Each point is reached from the start by the listed moves, each made once or not at all, plus a little noise. Say if it took an odd or an even number of moves. Then give how often each move was made.

Moves:
(1): [-7 11 -11 3]
(2): [5 -1 -48 -47]
Start: [-4 -6 -2 -16]
Points:
[-5 -1 -60 -52] -> even (1, 1)
[-6 -4 -1 -19] -> even (0, 0)

Moves:
(1): [-24 -17 -6 -9 -15 -16]
(2): [-17 -2 3 3 6 -18]
(3): [11 -6 17 -10 0 -9]
(4): [18 13 -9 9 1 1]
Start: [-19 -2 -7 -2 1 -4]
Points:
[10 4 0 -3 1 -13] -> even (0, 0, 1, 1)
[-60 -21 -11 -7 -8 -36] -> even (1, 1, 0, 0)
[-50 -26 6 -16 -7 -47] -> odd (1, 1, 1, 0)
[-42 -20 -12 -11 -12 -19] -> odd (1, 0, 0, 0)

Moves:
(1): [16 5 -14 6 9 0 25 9 -9]
(2): [-7 15 12 -12 -21 15 20 3 2]
(3): [-5 5 -2 -16 -10 -26 10 5 2]
(4): [16 6 2 9 -18 0 -17 3 -3]
(5): [-20 15 6 9 3 -3 -5 4 -1]
(6): [10 9 -6 5 -26 5 -12 -12 -25]
(7): [-1 -23 1 -3 -12 5 0 12 0]
(8): [-5 -1 -33 -6 10 -6 -4 32 6]
Start: [-5 4 10 -2 -7 -7 -6 2 -2]
Points:
[-15 30 16 -2 -33 -36 -18 14 -3] -> odd (0, 0, 1, 1, 1, 0, 0, 0)
[-18 -7 -11 -23 -32 8 10 48 5] -> odd (0, 1, 0, 0, 0, 0, 1, 1)
[1 33 -3 18 -21 -5 2 3 -36] -> odd (1, 0, 0, 0, 1, 1, 0, 0)
[-2 23 -10 -10 -38 3 -7 41 2] -> odd (0, 1, 0, 1, 0, 0, 0, 1)
[-2 33 -32 0 -16 -42 3 56 -6] -> odd (1, 0, 1, 1, 1, 0, 0, 1)
[0 -10 -38 -22 -11 -33 24 60 -3] -> even (1, 0, 1, 0, 0, 0, 1, 1)

Moves:
(1): [4 -1 -2 -14 -7 9 -6 2 1 2 7 6 3 1]
(2): [-10 -5 -14 3 -13 20 0 11 -9 0 1 -4 -4 4]
(3): [-2 13 -13 -2 2 1 -2 4 19 0 -4 -1 11 5]
(4): [-10 8 2 -5 4 1 0 0 -8 -2 2 7 -7 2]
(5): [-18 -5 -7 -12 -5 11 -3 3 10 0 -11 -7 19 9]
(6): [6 8 -1 -4 4 5 -3 -8 3 -3 10 -9 1 -20]
(7): [-4 -10 0 3 12 -6 -4 0 -9 0 -9 10 -10 1]
(8): [7 -10 3 6 8 -12 -8 6 -15 10 -5 5 4 1]
(9): [-10 3 8 3 7 -11 -8 7 19 -7 13 -25 7 5]
(10): [2 3 -11 -6 -7 2 0 -12 -6 5 8 -3 4 0]
(11): [-6 -10 -4 6 -5 -13 1 0 -8 9 3 8 6 6]
Start: [1 -1 1 13 5 -2 2 7 8 -4 7 6 8 4]
Points:
[-24 10 -29 -12 -6 3 -18 5 44 0 34 -25 60 11] -> odd (1, 0, 1, 0, 1, 1, 0, 0, 1, 1, 1)
[-9 31 -6 -9 18 5 -17 12 38 -14 36 -15 23 -5] -> odd (1, 0, 1, 1, 0, 1, 0, 0, 1, 0, 0)
[-21 8 -24 -7 5 3 -10 5 8 9 -2 6 42 23] -> odd (0, 0, 1, 1, 1, 0, 0, 1, 0, 1, 0)
[-18 -11 -21 17 -4 -6 -20 36 13 10 22 -7 34 25] -> even (1, 1, 1, 0, 0, 0, 0, 1, 1, 0, 1)
[-22 -4 -34 -2 4 0 -9 -8 15 6 5 5 40 6] -> even (0, 0, 1, 0, 1, 1, 1, 0, 0, 1, 1)
[-3 1 1 -5 26 -14 -29 4 -6 -1 32 -2 8 -7] -> odd (1, 0, 0, 1, 0, 1, 1, 1, 1, 1, 0)
[-52 -9 -13 8 -8 8 -9 27 14 -5 14 -16 29 31] -> odd (0, 1, 0, 1, 1, 0, 0, 0, 1, 0, 1)

Moves:
(1): [-10 13 35 -15 -4 -9 13 0 9 -23 -7 -13]
(2): [-19 12 0 -1 -10 -6 1 -18 8 23 1 -3]
(3): [-9 0 -14 -5 6 8 7 10 -5 -18 17 14]
(4): [6 8 3 -7 11 -3 -5 -19 12 9 19 9]
(5): [7 6 12 -17 -22 -3 1 14 -6 -8 11 -2]
(6): [3 -28 -26 -28 23 6 6 -14 -13 -8 -16 -21]
(7): [8 23 -5 8 3 -14 -2 -12 0 -18 0 -17]
(8): [15 -9 2 17 12 13 -1 -4 -16 -8 4 -3]
(9): [16 4 -5 21 -11 9 9 -11 -11 20 -27 15]
(10): [-1 -32 -15 -4 1 2 3 -4 -3 -17 6 8]
(11): [9 1 -21 5 17 -33 0 13 -19 28 -1 15]
(12): [7 -4 11 13 -23 15 24 12 8 -1 -8 0]
Start: [-6 -21 10 2 2 16 2 -14 5 -17 12 -19]
Points:
[27 -21 19 20 19 -12 34 -26 -6 -47 27 -22] -> odd (1, 0, 0, 1, 0, 0, 1, 1, 0, 1, 1, 1)
[5 -29 -20 9 -23 -17 17 -18 -25 29 3 14] -> odd (0, 1, 0, 0, 1, 0, 0, 0, 1, 1, 1, 0)
[7 6 39 -32 1 -32 12 -5 2 -11 33 -9] -> even (1, 0, 0, 1, 1, 0, 0, 0, 0, 0, 1, 0)
[21 -37 -42 16 28 25 44 -42 -31 28 1 5] -> even (0, 1, 1, 1, 0, 1, 0, 1, 1, 0, 1, 1)
[12 -31 -9 -4 4 24 31 -28 0 -43 -12 -58] -> odd (0, 0, 0, 0, 0, 1, 1, 0, 0, 0, 0, 1)
[-11 -34 -15 -13 -13 -24 7 -7 -14 9 30 -2] -> even (0, 1, 0, 0, 1, 0, 0, 0, 0, 1, 1, 0)
[18 -19 -8 -10 53 -21 19 -29 -33 -45 -7 -60] -> odd (1, 0, 0, 0, 0, 1, 1, 1, 0, 0, 1, 0)

Moves:
(1): [5 -5 3 -3 0 -1 4 0 2 -7 4 4 -12 -2 5 14 -7 6 -7]
(2): [-11 -3 -3 4 12 -4 11 14 6 -8 13 -5 -3 -9 -7 -2 5 7 -10]
(3): [7 -8 6 -8 9 -5 -5 6 4 9 -3 4 -2 7 -3 -7 3 -9 -11]
(4): [11 4 8 -4 8 0 0 4 -9 -5 -3 9 -1 1 3 8 7 -11 7]
(5): [5 11 1 -6 -18 3 -15 -2 -10 -9 -5 8 -5 3 3 -1 4 -10 -2]
(6): [6 4 3 0 -1 14 5 0 -3 4 9 -1 7 -5 -1 12 3 4 0]
(7): [-1 -3 5 14 0 -17 -2 -23 -3 -3 -3 -9 -5 6 -13 13 13 14 3]
(8): [1 -1 4 11 0 -12 -7 -2 -9 -1 3 14 15 -6 13 -2 -4 -10 -10]
(9): [7 6 -11 1 -11 -11 4 -3 12 0 -10 12 3 -10 -11 12 9 -3 -7]
(10): [-3 -3 -1 8 11 -6 7 9 -6 7 -13 -3 10 -1 -4 -13 2 8 -3]
(11): [9 12 9 -4 0 -11 -10 3 4 6 -3 -1 13 -12 -1 6 -7 14 3]
(12): [-5 -10 -20 0 15 11 -20 5 2 10 -9 0 4 -6 -9 -1 -3 6 2]
(13): [-2 8 -4 0 9 1 -6 -7 10 -12 6 6 0 5 12 -10 1 10 -9]
(14): [-12 5 19 0 -19 19 2 9 19 -3 -11 -1 7 23 -2 10 -2 -1 1]
(15): [7 2 7 5 1 5 5 -3 -6 -14 -4 2 1 0 -22 -7 -24 -12 -5]
(16): [6 18 2 -5 2 -1 -2 0 -6 14 8 -11 -2 19 -1 8 1 -7 5]
(17): [-8 -3 -14 -7 -16 -4 -1 7 -9 -5 9 14 19 9 -3 2 -2 7 1]
(18): [9 -15 -4 24 8 6 -4 16 -4 -22 11 -17 2 -5 -3 -14 -5 10 14]
Start: [-1 2 5 8 2 -5 2 11 6 14 1 1 -6 -1 14 1 8 8 12]
Points:
[9 39 1 24 -20 -55 -7 12 -19 18 10 19 46 -7 -13 36 34 33 -9] -> even (0, 1, 0, 0, 1, 1, 1, 1, 1, 1, 1, 0, 0, 0, 0, 1, 1, 0)
[-2 36 7 -7 -42 1 -3 31 35 -19 14 36 24 1 8 46 13 42 -19] -> odd (1, 1, 0, 0, 1, 1, 0, 0, 1, 0, 1, 0, 1, 1, 0, 0, 1, 0)
[7 -12 3 45 43 7 -11 60 26 -6 -4 18 36 -6 2 -5 24 19 -15] -> odd (0, 1, 1, 1, 0, 1, 0, 1, 1, 1, 0, 1, 1, 1, 0, 0, 0, 1)
[-13 24 20 13 -8 -3 9 28 12 -21 31 23 20 38 10 15 -23 9 -23] -> even (1, 1, 0, 0, 0, 0, 0, 1, 0, 0, 0, 0, 1, 1, 1, 1, 1, 0)
[29 7 28 26 -5 25 -42 43 -4 -12 -2 15 24 -9 20 33 -6 16 19] -> odd (1, 0, 0, 1, 1, 1, 0, 1, 0, 0, 1, 1, 0, 1, 0, 0, 0, 1)
